Each row is a point. The ring and each string are closed loops that go straight from each point to the next, and from the last back to the first. Before rounding, they use only three directions, however many columns there are. Count how often each string passes through the ring. Passing back the other way cancels.
In the rows, zero is written as 128.

Ring, 7 rows:
[[133 165 111 117]
 [136 142 116 151]
 [130 127 113 178]
 [111 123 102 181]
 [100 133 101 143]
 [101 148 102 114]
 [115 170 104  97]]
String:
[[106 120 121 113]
 [ 97 157 103  86]
 [102 166 102  81]
 [109 142 115  96]
 [114 139 115 114]
 [117 140 112 128]
 [118 138 121 101]
 [124 156 120  87]
 [138 211  96  93]
 [136 191 100 115]
 [128 164 105 132]
 [120 139 112 135]
 [132 129 128 127]
 [145 143 123 144]
 [148 163 107 167]
 [135 161 100 166]
 [126 149 105 157]
 [123 117 122 150]
 [126 106 125 167]
 [130 119 110 203]
 [127 128  99 215]
 [117  98 119 184]
 [115 117 116 153]
 [117 141 103 156]
 [112 140  95 176]
 [114 138 105 151]
 [110 114 119 140]
 [ 96 106 113 147]
 [ 91 143  87 153]
 [ 99 162  84 145]
 [106 153  96 135]
 [109 138 108 127]]
Times through: 3
String (20 x 4):
[[ 99 163 103  80]
 [113 210  83  86]
 [122 183  96 114]
 [118 131 118 127]
 [129 137 125 113]
 [146 170 112 133]
 [141 173 103 151]
 [121 140 111 139]
 [125 130 120 135]
 [131 169 101 143]
 [124 137 119 125]
 [129 160 119  92]
 [124 203  95  82]
 [114 189  91 103]
 [113 148 106 124]
 [100 125 117 104]
 [ 90 145 100 105]
 [ 97 163  89 124]
 [112 155  99 136]
 [107 127 116 116]]
Times through: 4

Ring, 9 rows:
[[116 150 127 120 155 135]
 [130 177 136 144 123 141]
 [146 171 132 145 105 130]
 [154 144 118 126 108 111]
 [154 109 111 109 122 103]
 [146  84 119 106 136 116]
 [129  72 137 113 157 144]
 [117  84 138 112 168 148]
 [111 118 128 109 171 137]]
String (27 x 6):
[[113  86 160 133 164 177]
 [124 115 145 131 147 154]
 [120 112 112  95 167 114]
 [114 119 115  98 172 120]
 [124 127 124 114 152 129]
 [117 143 141 132 150 151]
 [125 141 142 136 139 150]
 [129 139 123 118 143 126]
 [124 179 116 122 140 118]
 [131 168 113 118 135 112]
 [135 171 117 125 126 116]
 [143 206 146 168  92 149]
 [146 184 150 167  93 153]
 [149 170 147 161  95 149]
 [161 172 119 139  90 111]
 [156 145 104 113 111  93]
 [138 126 122 118 134 121]
 [141 123 121 117 132 119]
 [155 104  89  86 131  75]
 [165  74  87  79 128  70]
 [152  76 124 111 129 120]
 [147  65 132 113 136 132]
 [140  63 148 126 140 154]
 [134  50 142 113 155 148]
 [129  69 118  92 166 120]
 [129  99 122 105 155 124]
 [128 110 143 129 144 150]]
Times through: 0
String, 23 rows:
[[128 153 145 145 129 153]
 [133 134 133 129 134 137]
 [137 182 156 168 105 164]
 [148 204 140 164  89 140]
 [150 172 113 128 108 106]
 [141 137 122 122 127 120]
 [148 136 109 112 123 101]
 [145 129 131 131 119 131]
 [158 115 124 125 109 118]
 [161  89  95  89 126  81]
 [148  88  98  87 141  89]
 [142  87 107  93 147 103]
 [140  49 118  92 156 117]
 [133  83 118  99 156 119]
 [122  47 145 110 170 156]
 [112  50 164 126 175 182]
 [104  58 146 107 191 163]
 [117 100 116  95 173 121]
 [125 118 125 113 152 129]
 [109 122 109  91 180 114]
 [108 140 111  97 176 117]
 [125 136 115 108 152 116]
 [127 143 145 141 134 153]]
Times through: 2

Ring:
[[ 99 165 148 100 130 106 114 127]
 [115 178 153 108 128 125 117 143]
 [130 176 155 107 118 134 125 161]
 [149 153 147 113 101 136 135 182]
 [151 127 134 124  95 125 134 181]
 [133 106 126 113  94 101 132 165]
 [114 113 131  89 100  90 131 151]
 [ 97 139 141  82 116  91 122 133]]
String (29 x 8):
[[132 194 169  79 114 145 134 173]
 [132 167 156  86 107 131 135 171]
 [128 148 138 128 116 119 120 152]
 [142 156 141 137 114 133 122 164]
 [155 157 146 124 103 143 133 185]
 [165 152 153  94  86 147 149 207]
 [153 141 147  95  90 133 144 193]
 [138 136 139 113 102 120 131 169]
 [145 131 144  85  87 122 145 188]
 [157 107 128 118  83 119 141 190]
 [154  93 116 144  88 109 132 177]
 [139 102 117 147 100 103 123 159]
 [127 129 133 115 107 108 126 156]
 [126 128 142  79  96 107 138 168]
 [121 108 138  59  85  93 146 171]
 [112  98 128  76  93  81 136 153]
 [104 105 127  92 104  79 126 139]
 [109 123 129 117 115  92 117 134]
 [ 90 122 134  80 114  78 122 126]
 [ 90 134 138  85 119  83 118 123]
 [104 139 131 129 127  97 108 123]
 [103 145 135 122 127 100 110 125]
 [ 86 161 143 109 139  95 105 109]
 [ 86 177 155  83 136 103 113 118]
 [ 98 179 161  68 125 113 124 138]
 [113 163 150  94 119 115 123 146]
 [117 159 144 118 123 116 117 142]
 [116 178 147 136 136 126 107 133]
 [122 200 162 113 132 141 117 149]]
Times through: 1

Ring, 9 rows:
[[162 182 149  99 136 115 152 140 142]
 [165 176 125 117 139 128 162 155 151]
 [155 155 101 122 147 131 154 159 164]
 [141 132  89 116 154 124 136 152 170]
 [121 101  92 106 158 111 107 131 160]
 [114  92 105 102 155 105  95 116 143]
 [117 105 136  91 148  97  91 102 124]
 [129 135 158  79 143  92 103 102 124]
 [148 169 165  79 138  98 127 117 133]]
String:
[[147 142 121 122 141 126 139 139 135]
 [158 156 127 134 135 135 153 145 127]
 [144 141 127 116 141 121 133 133 134]
 [151 179 160  67 142  93 132 125 152]
 [143 156 148  83 143 100 124 122 143]
 [144 139 141 119 136 120 129 123 115]
 [140 135 130 113 142 118 126 127 129]
 [140 132 135 119 139 120 125 123 118]
 [136 133 159 106 135 109 113 105 101]
 [130 156 187  43 143  69  95  89 130]
 [135 161 172  51 145  77 107 104 144]
 [142 157 154  78 143  96 121 118 140]
 [146 154 143  96 141 108 130 126 137]
 [156 194 165  57 143  88 137 129 163]
 [166 204 156  71 141 100 154 143 167]
 [153 166 131  96 144 112 143 142 157]
 [148 141 119 128 140 129 141 141 134]
 [164 158  98 145 140 146 168 167 151]
 [157 161  90 115 151 129 159 169 184]
 [145 152 103  91 155 110 137 151 183]
 [144 139 107 114 148 122 136 144 155]
 [150 134  93 144 144 142 150 156 145]
 [157 145  84 143 146 145 161 169 161]
 [158 171  99  97 153 118 157 166 193]
 [151 163 119  93 149 111 142 147 170]]
Times through: 3

Ring (6 x 11):
[[144 164 101 103 105 165 116 144 163 121 131]
 [167 131 100 138 112 129 108 134 154 124 148]
 [153  87 131 159 136  80 124 129 125 132 145]
 [123  93 150 136 130  90 150 135 117 145 123]
 [102 129 148  99 115 130 161 145 127 147 105]
 [111 163 125  85 111 164 140 149 149 130 110]]
String:
[[ 93 144 147  86 120 145 158 149 132 139 100]
 [113 125 141 111 129 123 144 142 130 133 117]
 [128 123 132 120 126 121 135 139 135 131 125]
 [105 114 152 113 132 112 153 142 121 139 112]
 [116 113 145 121 135 109 143 139 125 133 120]
 [124 123 135 117 121 122 141 140 133 137 121]
 [116 130 139 106 108 131 155 143 132 149 112]
 [ 96 134 151  91 102 137 173 147 126 160  97]
 [ 85 139 156  82 106 142 177 150 125 157  91]
 [105 129 145 103 130 127 148 144 129 133 111]
 [ 97 142 145  91 128 141 150 148 133 131 105]
 [ 88 179 135  60 104 183 157 156 148 136  92]
 [102 192 119  60  94 197 146 156 161 132  99]
 [117 174 114  82 117 175 125 150 159 116 116]
 [132 159 112 101 121 158 118 145 156 114 127]
 [149 190  86  88  90 194 111 148 178 119 129]
 [162 190  78  94  77 195 110 146 182 126 134]
 [153 158  98 111  96 160 118 141 162 129 134]
 [150 148 105 116 103 148 120 140 156 129 134]
 [169 170  83 111  80 173 111 141 174 131 140]
 [174 169  79 116  89 170 101 140 176 122 146]
 [161 151  94 122 114 150 101 138 163 113 145]
 [161 168  88 110 101 168 103 142 171 116 141]
 [146 155 104 112 118 153 110 141 159 113 136]
 [135 144 116 112 122 142 121 141 149 120 130]
 [131 153 116 102 109 153 130 144 151 129 123]
 [118 180 113  76  92 184 140 151 160 135 109]
 [ 95 186 127  59  99 191 151 156 155 134  95]
 [ 89 176 136  60  95 182 164 156 146 146  90]]
Times through: 2

Ring, 7 rows:
[[143 109 114 154 109 130 139 141 168 132 132 139 188 155]
 [177 109 119 128 137 133 123  93 141 161 105 131 172 152]
 [169 116 136 110 163 130 104  74 105 158 105 113 118 104]
 [129 123 145 123 157 124 103 109 102 125 137 103  86  61]
 [ 94 121 142 132 135 125 114 136 113  98 145 111  87  70]
 [ 78 112 128 140 106 130 133 153 136  87 137 131 123 119]
 [109 109 115 156  97 131 143 159 166 107 138 141 173 150]]
String, 26 rows:
[[ 63 120 139 147 115 124 124 168 126  73 161 116  90  71]
 [111 117 132 144 125 126 123 143 135 109 145 120 125  97]
 [102 113 130 129 122 131 125 129 125 106 126 126 119 115]
 [120 116 131 139 128 128 122 132 133 116 136 122 129 105]
 [107 117 134 136 127 127 121 135 127 108 138 120 116  97]
 [119 114 131 127 131 130 121 118 123 119 122 124 123 114]
 [116 121 138 140 137 124 115 136 124 112 149 111 108  75]
 [119 130 152 144 157 117 100 140 110 111 171  92  74  20]
 [143 129 155 120 177 120  90  98  88 134 143  89  64  27]
 [156 124 144 130 164 122 101 105 110 142 140 101 102  60]
 [143 117 132 135 140 127 116 117 128 133 133 117 130 100]
 [149 111 128 112 143 134 116  86 116 145  99 126 134 134]
 [188 108 125  95 159 138 110  47 107 177  72 127 146 154]
 [209 110 124 108 162 134 110  54 120 188  85 124 163 147]
 [186 115 126 131 150 129 115  93 135 165 117 121 159 124]
 [154 113 127 129 138 130 119 105 131 144 117 124 146 125]
 [162 115 128 132 143 129 117 105 132 148 122 121 146 117]
 [187 116 130 124 158 128 109  84 125 168 114 116 146 113]
 [208 113 133  89 180 135  97  31  93 191  74 115 129 128]
 [172 113 135  93 167 134 102  52  92 165  83 116 114 120]
 [139 114 132 120 143 130 114 100 116 135 115 120 122 112]
 [133 118 134 133 139 127 116 119 124 126 133 116 121  96]
 [124 113 133 115 139 132 116 101 111 126 110 122 113 115]
 [ 96 122 147 123 146 125 107 124  99 101 140 105  70  58]
 [ 73 125 149 140 134 121 112 155 110  80 164 103  66  40]
 [ 65 121 143 141 122 124 120 160 117  75 158 112  79  62]]
Times through: 1
